Every row gives one point. Any point is a mix of the corners, with weights that add up to 1. It lies inside the corners' shape when no weight is negative. Say inside or outside, and name the corners with a negative weight.

Corners:
(1): [  5 -15 -39]
(2): [  5  19 -32]
(3): [-44  -8 -39]
(4): [-30 -12  70]
Points:
[-28  -2  34] => outside (1)
[-23 -24  22] => outside (2)
[  2   3 -69] => outside (4)
[-40   2 -16] => outside (1)
[-10   1 -58] => outside (4)
[-10 -12  -3] => inside

Corners:
(1): [  3  77   3  24  36 -66  -2  26 -19 -33  15]
(2): [-44 -33  62   6  42  10   7  41 -18 -17  17]
(3): [-38  54  25  10  -1  -7   3 -37  35 -41  45]
(4): [ 46  41  62   9  47  31 -17 -21 -27 -34   4]
(5): [-10   4  -6  16 -27  -8  55  35  54  15 -16]
(6): [ 27  -6 -17  24  73 -23   0 -21  40 -55  50]
(7): [-52   8   9  -4  51  12  36  16 -38  17  30]
(8): [ -3 -26 -11 -46  -2  27 -28  36   2  68  36]
(9): [ -7   8 -24  69  33  -9 -30 -18  23  13 -31]
(10): [-52 -10 -10  27 -31  44  20  29   8 -10  31]
(11): [ -8  41 -21 -83  -7 -23   0 -25  62 -61 -11]
(12): [ 15  -3  -6  -4 -43 -16 -19 -21   0  13  -2]
Points:
[-21  30  21 -28 -29   8 -28  -3   9 -14   5] => outside (5, 6, 7)
[  0  20  16  -6  18 -14   7   7  10 -12  17] => outside (9, 10)
[ 23  36  37  39  81 -21   1   7  -1  -8  12] => outside (10, 11, 12)
[-15   8  12 -18   7  14  11  14  -1  -2  30] => outside (9)

Corners:
(1): [  4   8   0  35 -11 -19  20  43  -6 -19  35  -9  -6  11 -17 -39   3 -25
  13   5]
(2): [ -2 -43   6   7   5  16 -16  22 -28  25  55  -2 -46  -3 -72 -13 -16  36
   2 -22]
(3): [ 13   7  18 -22  -7  39 -20  24 -41  22  13 -10  51  11  18  17  28   1
 -15   3]
(4): [  1  47  34  27  -9   8   0 -12 -16 -18 -13  20 -21  13  -7  20   8  11
 -15 -47]
(5): [-30  18 -34 -31  24 -53   4  21   5 -11  29  18  18 -31  -7  18  -5   3
 -17   0]
(6): [ 28  11   2  -6  36 -11  44 -28   6  25 -22 -15 -15  32 -22  42 -13 -27
  -5  24]
(7): [-40 -25  25  -4   4  13   0 -10  35 -20  29 -28  36  19 -29  19  20 -14
  -8 -25]
(8): [  2 -32  16  22 -53 -21  54  12   6  22  -3  29  33  -2  36 -28   3   2
   4 -35]
(9): [-23 -13   1  -1  11  17  18 -17  20 -17 -22  48  -9   2 -18 -21   9  32
   7 -38]
(10): [-30 -26 -45 -21  -2 -35 -43  22 -13 -10  -5  -1  60 -16 -13  14  24 -18
 -51 -19]
(11): [ -5  -8 -22   1 -32   5  47 -13  -6 -12 -18 -18 -14 -24 -21 -10 -25  21
 -28   4]
(12): [-35  29 -25   3 -35 -12  10  27 -16  20  43  -8  50  38 -59 -11 -39   6
  13  13]
(13): [-95   3   8  23  36  13  -4 -23  13  41  -7  -8 -10  -3  -3 -17 -20 -25
  21  -1]
(14): [  7  -8  31  15 -14 -20  -5 -13   2 -12 -14  23 -19 -40 -50  -4  18  40
  13 -24]
(15): [  5 -27   6 -11  14 -27 -12   9  -4  -3  23  17 -10  32 -17   2 -29  13
   4  22]
(16): [ 57  34 -28  -8  -8  17   1 -21  -6 -10   1 -21  -7   4   3  -4 -18  31
  29 -12]
(17): [  9 -16  -4  28  10  20  -7 -54  25  40   5  39  25  -5 -30  20  -7   8
 -10  25]
(18): [-12  25  11 -10  -7  45 -19   1  36  28  24   3 -21  28   1  23   8 -19
  47   8]
(19): [ -3 -17 -22   3  17 -21  30   8  -9  -8  12  32 -12   0  19  35  -8 -10
  44  12]
(20): [  2  21 -25 -47 -10  -4  15 -48  -7 -41  30 -20 -10  20 -21   5  20 -12
  -4 -17]
(21): [ -5  17  -6 -10   1  -8 -21  31  -4 -15  -4  42  12 -38   0  -8 -41 -25
  34 -22]
Points:
[-11   4   2   4  -8  10   0  -4   2   1  18  14  -3  -4 -15  -8  -7  14
  15 -10] => outside (6, 10)
[ -7   4   1   2  -7   2   5  -1   1   1   5   8   4  -5 -14   3   2   0
   6 -14] => outside (15)
[ 23  31  28  -1  15  -4  38 -10  -3   9  33 -29 -47  29   6  26  -1  -7
  36   8] => outside (9, 10, 11, 12, 17, 21)
[  7   8 -14 -13  -1   0 -11 -14 -12  19   2   9   6  -2 -10  26  -8   7
  -1   3] => outside (1, 7, 9)
[ -5   7  -4   2  -4   6  10  -7   1   0   1   2   2  -5 -15   2   1   3
   4 -17] => outside (15)

Corners:
(1): [-42  24  56  42 -13  72 -47  26  52  12  21 -26 -25 -15 -33  36  28 -63
  38  29]
(2): [  9  15 -32 -16 -14  -8  40 -18 -37  50 -31 -27  29 -24  52  31 -43  12
 -28 -35]
(3): [-11   1  21  29 -43 -42   9 -25  14  13  10   0  -5  11 -17  -2  25 -12
  38  22]
(4): [-33 -47   6 -22  -7  19  37  20  24  70  12   7  10   4 -44  32  62  23
 -11  -8]
(5): [-33   2  -1  18 -29  15  58 -55  -4 -26  -6 -56 -12  13  18 -59 -23 -34
  38  69]
(6): [ 17  12 -30  40 -17   5  49  -5 -17  -3 -37  54 -44  57  29  34 -20  -7
   2  64]
(7): [-63  16  -2  14 -12 -21 -47 -38  47   3 -28 -23  38 -21 -44   4 -37  37
  31  20]
(8): [ 33 -32 -18 -47  28   0  38 -38 -45  -5  40  33  -4  31 -26  35  -3  44
 -17  -1]
(9): [  7  29 -21   8  52 -10  53  40 -34 -14 -52  -5 -24  21  16  50  44 -27
 -30  -2]
(10): [ 42  -2   9 -60  -2  -3  51  10 -32  26 -11  27  31 -31  17 -38 -13  -3
  51  44]
(11): [  9  44  49 -53  30  43  16  12  22  63  -3  42 -11  16  48  47  50 -18
 -36 -30]
(12): [-12 -10  47 -68  -9   3 -11 -15 -41  18 -57 -15  34  51   2  10 -20  13
  37 -48]
(13): [-45 -39 -16 -56  27 -13 -30  27 -42 -21 -27  28  29   1  52  36 -20 -67
  35  19]
(14): [-41   8 -22  20 -43  -6  44  28  37  -6  10   5 -46 -10   9   0 -14  22
 -25 -38]
(15): [ 32 -44 -34  -3  34  -2  50  10 -37 -47 -40  -9  64  51  13 -41  37  -3
  55 -54]
(16): [  5  -8  76  -3  41   0  -6  16   9   8   0  -8  29 -22  39   7 -40  24
 -32   5]
(17): [ 26 -38  52 -16 -27  64  43 -51 -23  -9 -47 -15 -43 -25  49 -52  34 -66
  22 -29]
(18): [  7  18   7 -15 -48  38  24 -19 -43  15  18 -22   9 -18  -9 -44  -4  13
 -36  34]
(19): [ 17  17 -39 -74  -7  19 -41  -6 -13  54 -35 -47 -34  56  31  59  -6  22
 -58  -4]
(20): [-69 -21  67  37 -17  45 -42 -40 -24 -26  33 -28 -40 -38  49   9   3  40
  31  43]
(21): [-19  13 -29  23  10  25  31  28   6  59  24  -3 -36   5 -40 -54  24 -30
  -9 -15]
Points:
[  9  -5  -9 -23  19   8  26  18  -2  26 -25  18   6  17   9  33  -1  -2
 -11 -22] => outside (3, 5, 18, 20)
[-11  -2  15   0  -2  13  16  -7  -2   1 -11 -12   0   5  11  -3  -2  -9
  11  10] => inside
[ -6  -4  20 -39  -2  12  31  -7 -22  31   4  -8 -10 -12  36   1   4  -4
 -22  -6] => outside (1, 6, 7, 15)
[-11  -7   4 -10   8   6  12   2  -5   6 -18   7  -5  13  16  17   5 -16
  15   1] => outside (18)
[ 19  -1   1 -24   6  11  44  11 -22  15 -20   1  -1  17  16   2  13 -24
  -7 -10] => outside (7, 20)
[-21  20  12  39   2  27 -10   3  25 -25   0 -16 -39   7  32 -11  16 -27
  -9  19] => outside (2, 4, 8, 10, 12)

Corners:
(1): [ -8 -68  38  24 -15  13 -81  -2 -12 -14 -31 -26 -46  32 -29  -2 -22  43
 -16 -32]
(2): [-37   7  36  63  10 -20 -25  29  95  20  -4  21   0  60  -7 -44 -46 -17
  -3  11]
(3): [  7 -13  41  18  -9  10  14 -26   5 -36  -5 -12  -9 -13 -86   3  23  27
 -32 -41]
(4): [-10  60 -24 -29  -1 -24 -42  11 -21  53  12 -23  11 -24  16  -8  35 -55
   2  34]
(5): [ 16  55   5 -43  46  10  -2  19 -49  27  41  11  25  46  -1  25 -15 -10
   4   2]
(6): [-32   8 -41 -59  51 -20   1  -6 -10  10  -8   7 -37  32  -7  80  44  -3
  -2 -15]
(7): [ 21 -37  14 -19  12  44 -55  -8  28 -32  -8  -4   8  -1 -75 -10  19 -39
  14 -56]
(8): [ 30 -19  16 -27  35  28   3 -49  -8 -14  17 -10 -15 -18   9  39 -12 -55
 -15  35]
(9): [ 15 -38  46  -6 -19  48  21 -18  14  28  77   6  -4  12 -38  20  58 -27
  45 -10]
(10): [-22  -7  29  -7 -61  37 -53  -5  53 -42 -14  19   1  20 -30  24 -45  26
   9 -11]
(11): [ 13 -35  25   8 -64 -64 -51  32  37 -23 -17  20 -40  47 -38   3 -62 -11
 -25 -16]
(12): [-26 -35  -2  14 -45  14 -13  -9  12 -43 -43  28 -44  44 -17 -57 -41 -10
 -16 -53]
(13): [ 30  20 -28 -10  58   4  17  56 -34 -17  19 -10  -6  -2  23  43  36 -31
  52  59]
(14): [-18  -5  13 -49  36 -16  30  36 -31  54 -34   6  16 -22  32  29   6 -50
  16   8]
(15): [-28 -23 -16  -4  19  42 -32 -28 -21  12   0  41   4 -13 -75   7  -8 -16
  11  30]
(16): [ 21 -28 -41  16  31   1 -15 -12   4  -8  41  28  15 -45   7  34  17  21
  -2 -27]
(17): [  7  13 -21 -19  23  56   7  72 -18  19  60  -3  61  16  11  28  35 -46
 -50  38]
(18): [ 42  -4  39 -23 -26  32 -22 -23  35  13 -39  50 -73  14 -48  -8  -8  38
 -33 -22]
(19): [ 31  37 -31  30  19  32  -6  17 -13  44   8 -22 -15  -4 -10  70   5 -48
  26   5]
(20): [ 46 -15 -23  15  10   9  12 -23  10  23 -14  -5  66  30   0  19  34  -2
   6  31]
(21): [-31  12  80  56 -25 -15 -71 -10  20 -18 -31  79 -30  32 -31   4  -3 -27
 -21 -30]
Points:
[-16  -5  18 -21   2 -29 -18   3   7  50   9  32  12  23  11  35 -14  -1
 -24  28] => outside (3, 7, 12, 13, 19)
[ 14  -4  20   6 -12   7 -23   6  16  -1  -4   8 -11  16 -16   8  -7  -7
  -7 -11] => outside (6, 15)
[ -3  -9   4  -8  17   3 -12   2  -1   5   1  12  -6  13 -17  11  15 -17
  -2  -3] => outside (10, 19)
[ 21  -6 -13 -37  13  12 -12  -9 -19  13  -3   5 -15  -2  -2  33   7 -18
   8   5] => outside (2, 3, 17, 21)
[-11  -3   0 -13  24  18 -13   1  -7   3  -1  18   1  14 -17  12  23   3
   4  -5] => outside (8, 11, 19)
[  3   9  28  -4   5  13 -18   5   9   9   0   3  -7  21 -30  26   5 -13
   2   9] => outside (12, 16)

Corners:
(1): [ 13 -23 -28   8   3  52  23   9  -8  32  -5 -32  24   2  22  46  12  -1
   5   1]
(2): [ 54  31  13  19  -5  37  -1  -8  14   0  23 -38   2  -4  21  51   4  32
 -54  -9]
(3): [-58  29 -19  33 -11 -14 -20 -15  -3 -53  14 -18  33   0   4  -6  38 -93
  32  17]
(4): [ 45  39  12 -17  10 -34  -3  30 -56 -13   4  20  23  57  20   0   8 -16
  23 -31]
(5): [ 82  40  52 -12 -16  -1   7  56 -72 -21  53  15  17   9 -31  71   3  10
  -4  17]
(6): [ 20  15  27 -51 -36  -2 -19  25 -13  18  -2  22   3  26  13  23  36  16
   8   2]
(7): [  3   0  36  11  14  61  -4 -30   8  25 -61 -37 -45  27  -3   7  16  36
 -15  26]
(8): [-21 -26 -40   0  22  38  23  37  49   7  34 -65 -31  17  17  14  55  12
  -9  11]
(9): [ -8  12 -12   7  21  -1  -2 -54  19  16 -13 -47 -10  25  33  56  13 -17
 -31  40]
(10): [-71  37 -14 -20   2  14  -7 -36  10 -27  28 -31  30  16  11  10  -7 -62
  10  -1]
(11): [ -3   8 -14  45  19 -28 -11  25  16  -8  30 -53  68  17  37   3  -8  21
  -9  27]
(12): [ 28 -12   4 -31 -21 -27  -4   0 -68 -39  -1  -7   2  40 -31  -2  23 -17
  -4 -29]
(13): [ -9 -14  55  23 -22   9 -32   1  -7 -50 -24  43  46  95 -11  18  57   8
 -23 -14]
(14): [-39  -1 -17   1  18  47   8  23   0 -11  38 -27 -14  -8  56 -28  34  49
 -27  18]
(15): [ -2  -7 -15  43 -18 -13  53  -8   4  32   9 -32   5  48  15 -14   4   9
  -6  17]
(16): [ 37 -14  70 -35  -3 -11  14  -6 -17 -18   9   8 -11   9  22   1   9 -11
   6 -16]
(17): [ 45  31  83 -30  -6 -36 -35  11 -87   5  56   9   7  29 -17  54  44   3
  16 -47]
(18): [ 18 -19   6  26  32  26 -10 -25  10  16  10  17  -5  -7  18  42  -5  52
  41 -14]
(19): [ -5  21  46 -18 -15  -6 -36  13 -59   2  11  17 -11  46 -14  -5 -10 -43
 -17 -32]
(20): [-58  19 -15  16  -3   5  31   2  23  -3 -29 -21 -12 -21  15  46  31  12
 -15   6]
(21): [ -2   3 -12  32 -12  41   6  -3  18 -14  -7 -66 -10   3  26  75  12  15
  14  30]
Points:
[ -8  -1 -10  13  -1  23   1  -8  -2   7 -19 -22   6  32  19  10   4  21
 -18   5] => outside (3, 5, 8, 16, 17)
[ 15   2   9   3  -6  13   5  17 -14  -5   4  -5   3  17   9  18  16  14
   2  -1] => outside (9, 10, 17)
[ -7   4   2  11   5  12   3  -2  -1  -9   4 -15   9  23  10  13  15  -1
 -11   3] => outside (6, 17, 21)
[  9  10   7 -12   4   2   5  -6 -15  20   4 -14  -1  16  28  10   4  17
 -12  -3] => outside (3, 5, 8, 13, 21)

Corners:
(1): [-18 -28 -18 -49 -34  14 -14   5 -44   0 -30 -22   1 -34 -10  10   5 -47
 -20  22]
(2): [ 83  58  30  12 -26  21   6 -16  16 -34 -28 -41  31  29  16  11  30 -29
  55 -48]
(3): [-12  11  23  26 -10 -10  -7 -32 -12 -46  35 -42  46  19  27  -6 -14  -1
  16 -41]
(4): [ 22  16  28  38 -20  76 -55  19  38   3   6 -16  -3 -21 -47 -23  32  12
  11   6]
(5): [-16 -34  -3  -7  17  58  10  -1  28 -10 -13  44 -35 -20 -41  16  47  21
 -58  29]
(6): [-10  16  41   3 -13  15   5  25   1 -23  32  -7  12  44 -21  10 -31  -6
  23 -69]
(7): [ 28 -13  40  33 -13 -10  25  18  -8 -13  21 -28  37  64  15 -20   9  -3
  69 -18]
(8): [-44  -7  32 -20  15   9  30  27  15 -31   9 -53  56  26  18   9 -32   6
  23 -10]
(9): [  4 -13 -29  -7  21  18  -7   9   6 -33 -42   9 -22 -40 -70 -51  45  29
 -40   8]
(10): [ 46   9  57  26   1  19 -42  22  33 -24  -4 -29 -66 -30  -5 -23  71   9
 -11 -19]
(11): [  3 -16  27 -19 -20 -12 -28  11  38  12 -48  39  -9 -23 -18 -16  16  42
 -21   3]
(12): [ 17  -2 -17 -46   1  22  28  -9 -44  28 -39  -6 -14 -77  17 -47 -25  -6
 -24   6]
(13): [  5  32 -42   3 -19  27   4  11  -9   6 -41  16 -21  -9  18  -8 -26 -26
 -37  42]
(14): [-19 -14 -10 -11  -9   1  -6   6  40 -63  52  -9  41  37  31  10  -7   8
  64 -54]
(15): [-49 -37 -12  -9  44   1  -1 -14  20  36 -49  19 -41 -43 -57 -47 -18   2
  -6  26]
(16): [-15 -23 -23   1  21 -11  -4  14  24 -17  55 -65   7  39  -3  50 -17  59
  31 -35]
(17): [-47 -10 -23   1 -11 -11  30  17 -20  14 -41  22 -21 -95 -27   7   2  -3
 -29  46]
(18): [ 35 -52  -1  -2  -2  33   3  22  -9  -9 -43  18 -14 -64   1  17 -47 -22
 -26  10]
(19): [ -4 -47   2  44 -47  46  -4  -3  46   1 -63  -6 -44 -44 -30 -32  41   0
 -42 -24]
(20): [-19 -16 -12  24  20  45 -42  14  12  31 -54  25 -11 -50  -4 -12  45  32
 -35 -34]
(21): [ 43  20 -27 -21  17 -11  38  22  26  35 -17  27  18 -37  -5 -13   0 -60
 -24  14]
Points:
[-13 -27  13  -8  -1  23  -3  13   8  -9 -19 -11  -9 -17 -26  -9  11  13
   1  -8] => outside (3, 13, 21)
[  0  -2   5  -1  -9  15  -4   5   9  -9 -11 -13  -2  -9 -11  -8  15   0
   0 -12] => outside (18)
[ -2 -10  14   6 -16  16  -4  14   7  -8   3 -11   0 -14   9   7   5  -1
  -5  -8] => outside (2, 9, 15)
[  5 -12   0  -1   1  10   3   4   6  -9 -21  -4  -5 -23  -2 -10   8  -1
  -7  -2] => outside (4, 6)
[ -8   3  -4  19   9  23  -6  -6  14 -18  -5 -25  -3  -9 -12 -21  27  21
   4 -11] => outside (1, 6, 11, 18, 21)

Corners:
(1): [  8   1  12 -28  -4  18 -49  -2 -12 -32   8 -21  -3 -15 -15  18   1   8
   1 -39]
(2): [-14  -2 -30   1  47  -1  17  12 -29   9   0 -10  -1  12  14   1   1 -22
 -21 -13]
(3): [ 10   7  17  -7 -27   5 -16  -5 -22   5   7 -27   5   3   9  14  35 -18
  -8  12]
(4): [ -4  -9 -22  15   6  20  17  15  14  16 -56   4  -3   4   2   3  31 -20
   4   0]
(5): [  1  76  13   8 -17  -4  24 -12  20   6 -10 -23 -10   8 -16  13 -13  14
  -7   6]
(6): [  5 -12  -8  28 -13  21   2 -13  38  -2  -3   3  -4  21 -21   0  -7 -16
  -9  13]
(7): [-12   0 -17 -14 -17   5  15 -15 -11  14   0   3   8   7  -3  12   9  36
 -24 -30]
(8): [-18 -14   5   5   2 -33 -49   8 -14  26 -56 -20 -18   8  -6 -27 -14   0
  25  20]
(9): [  6 -12 -14  16  -3  15 -17  13   5  -2 -11 -20 -41  -3 -20  15   1  -4
  14   9]
(10): [ -1   4   2 -36   7  10  -2  -4 -18  18  -7  27   4   6 -16 -24  14 -14
 -15  17]
(11): [  4  -7   0   6 -10  19  14  16 -16 -25  -8  -7  11  -9  22  19  12  33
   7   4]
(12): [  2 -11  18  -6 -20 -33  12  13  -7  17   7 -28  -2   9  -9  -3  26 -14
  11  16]
(13): [ 16  35   4  13   6   1   2 -14 -23  -8 -23  -9  13  -6 -31  19 -17 -16
   8  10]
(14): [ -5  -3   8   9  -8   3   5  17 -20 -24 -23 -28 -17 -41  -4   4 -10 -19
   5 -16]
(15): [ -9  -4 -44   7 -15  27 -30  -1  38  -9   3 -15 -22 -19   1  16 -11 -17
  18 -21]
(16): [-28  -6 -43  10  20  -4  14  17 -15  -6 -22  57 -22  18 -13 -36   0 -31
 -19  13]
(17): [-21   4  19  -6 -18  16  23  13 -17  18   4 -22  13   0 -22  12  37   0
   1   5]
(18): [-39   8   1  -9   3  15  14 -25  -4 -50  -4 -19   0  -3  -9  -6   2  13
 -10  16]
(19): [  2 -14  15   6  -6 -25   6  17  -8  11  -9  -4   2 -30  -9   5  15  -1
 -14   2]
(20): [ -1   5  17   3  13 -26 -22 -25 -12  24   3  10 -21  -8 -16   0 -12  -5
  24  12]
(21): [ 11  44  10   1 -11   2  19 -20  -7   0   2  11   8  -2 -32 -95  30  -5
 -17  18]
Points:
[-2  6 -5  2 -7  9 -3 -4 -1 -2 -6 -8 -5  1 -8  1  5 -5  2  3] => outside (19)
[-22 -33   4   2  -3   0 -10  17   2 -10 -22   4  -9 -17  -9 -29  11  -9
  16  12] => outside (2, 3, 5, 7, 9, 13)
[ -8  -6  19  -2  -8 -11   7  -4 -23   5 -19   3   9  -7 -16 -13  15  -2
   0  18] => outside (1, 2, 5, 9, 15)
[ -5   5   0   2  -5  -1   1   0  -9   8 -14  -8  -4   0  -8  -2   7  -5
  -1   7] => outside (1)
[ -6   4  -4   1   0   0  -1   1  -4   8 -16  -1  -8   1 -13  -8   7 -12
  -1   6] => outside (11)
[ -8   4   2   1 -11   3 -11  -2   7   2 -15  -5 -15   6 -12 -13  10  -4
  10  18] => outside (2, 7, 13, 14, 19)
[ -6  11  -3  -3  -3   7   0  -6  -6   0  -8  -4  -4   3 -12 -12   8  -3
  -2   4] => outside (19)

Corners:
(1): [ 17  29 -23   9  14 -25 -21  -3  35  30 -40 -78  56 -41  25  11  10  22
  -8   0]
(2): [-28 -88  25  15 -31  24  -4   5  22  13  14 -83 -15   3  21 -60  24  30
  -2   1]
(3): [ 43  38   6   0  -5  -6  62  -1   8  -7   6  62 -63 -34   3   8  26   0
 -31 -22]
(4): [-24 -40   6 -22  -4   7 -23  71 -21 -34   3 -79  16 -66 -19 -10  17 -34
   1  -2]
(5): [-18  19 -31  20  45 -22 -18 -25  28  40  39 -28  81 -54  24  28  41  19
 -39 -40]
(6): [-14   9  31   3 -28 -49  63  25 -61  33 -26  48 -42   7  56   4  25  11
   9  -3]
(7): [ 29 -78  25 -38 -19  56 -55  16  21  57  24 -43  48 -28   2 -57   8  18
  26  17]
(8): [ 51  22  38  -9   2 -66  18 -34 -52 -34 -17  27 -35  50  39  -4  16  -1
 -13  33]
(9): [ 55 -22  13  21  16 -59   7  20 -12 -16 -36  44 -54  33  30 -25  23  -1
  26   5]
(10): [ 51  25  55  16 -13 -46  -2  10  -3  23  -7  31 -47  37  50  -2   7 -23
 -16 -39]
(11): [-23 -40 -12   3 -46   5 -58   9   6 -18   6 -64  36 -11 -36 -42 -20  45
   8  -8]
(12): [-49 -44  28 -18  33  38 -33  23  18   7  -3 -95  56 -26  -7  -9 -29  63
  21 -18]
(13): [ 54 -25 -18 -18 -11 -22  16  33 -25  12  13  21 -54  45  58  29  -8 -11
  18  19]
(14): [  4  -9  15 -18   1 -35  35 -27  83  -6 -29 -29  81 -26  26  46  26  38
 -13 -23]
(15): [  5  40 -20   6 -29   4 -16  13  42  14  -1 -34  55 -15  40  17  52  34
 -28 -25]
(16): [-42  38 -18 -17  23  -7  11  -7  39  51 -32 -13  72  18  10 -24  53   7
 -51 -38]
(17): [ 16  72  41  46 -32 -26  47  41 -34   5 -11  -5 -41  58  -2 -18   6 -44
  20  30]
(18): [  8   0  16  47 -45 -30  28  -8  -9 -19 -42  46 -34  22  43  24 -10  -5
 -50  33]
(19): [-57  -8   4  -3  12  18 -63   5  16 -48  28 -46  15 -48  15 -63  -8 -13
  49  -5]
(20): [-33 -16  23 -14 -14  19 -53  -3  -8  23 -19 -64  11   0  -6  28  23  15
  54  -7]
(21): [ 19  16 -13  64  -4  18  -8 -30   4  18 -16 -27  48 -27  36   1  18  -2
   9 -93]
Points:
[ 28  31  18  26 -22 -39  27  -1  -4   3 -40  -2 -10  16  19   1  38  -1
  -4 -34] => outside (5, 7, 12, 13, 18, 19)
[  0  -3   6   5  -4 -10  -9   6   6  16 -12 -29  22  -5  23  -5  15  10
   0  -9] => outside (3)
[ 26  36  29  12 -17 -46  25   7 -16 -12 -34  28 -18   5  22 -16  12 -23
 -10  -3] => outside (2, 5, 12, 13, 15, 20)
[ 11 -12  16  -5  -6 -11  -3  17  12  -5  -9 -18  -3   5  17 -18   5   8
  -2   7] => outside (5, 6, 20, 21)
[-19  -9  -7   1 -12  11 -11  18  11  -1   9 -51  21 -15   1 -28   8   8
 -22  22] => outside (6, 9, 10, 14, 20, 21)
[ 13 -15  11   2  -2 -18   1  -2   3  17 -13 -17  10  -3  25   3  13  15
  -6 -12] => outside (15, 17, 19)
[ 15  -4  24   2 -14 -11  -2  18  -7  -2  -7 -22 -13   7  16 -15   7   0
  25   3] => outside (5, 16, 18)
[-12  -8  -4   0   4  22   4  -4  34   9  10 -32  55 -23  19 -18  22   4
 -23 -18] => outside (1, 6, 9, 10, 11, 20)
[ -4   0   4  10  -1  -9  -7   2  10  13   5 -27  20 -12  22  -4  22  10
  -6 -15] => inside
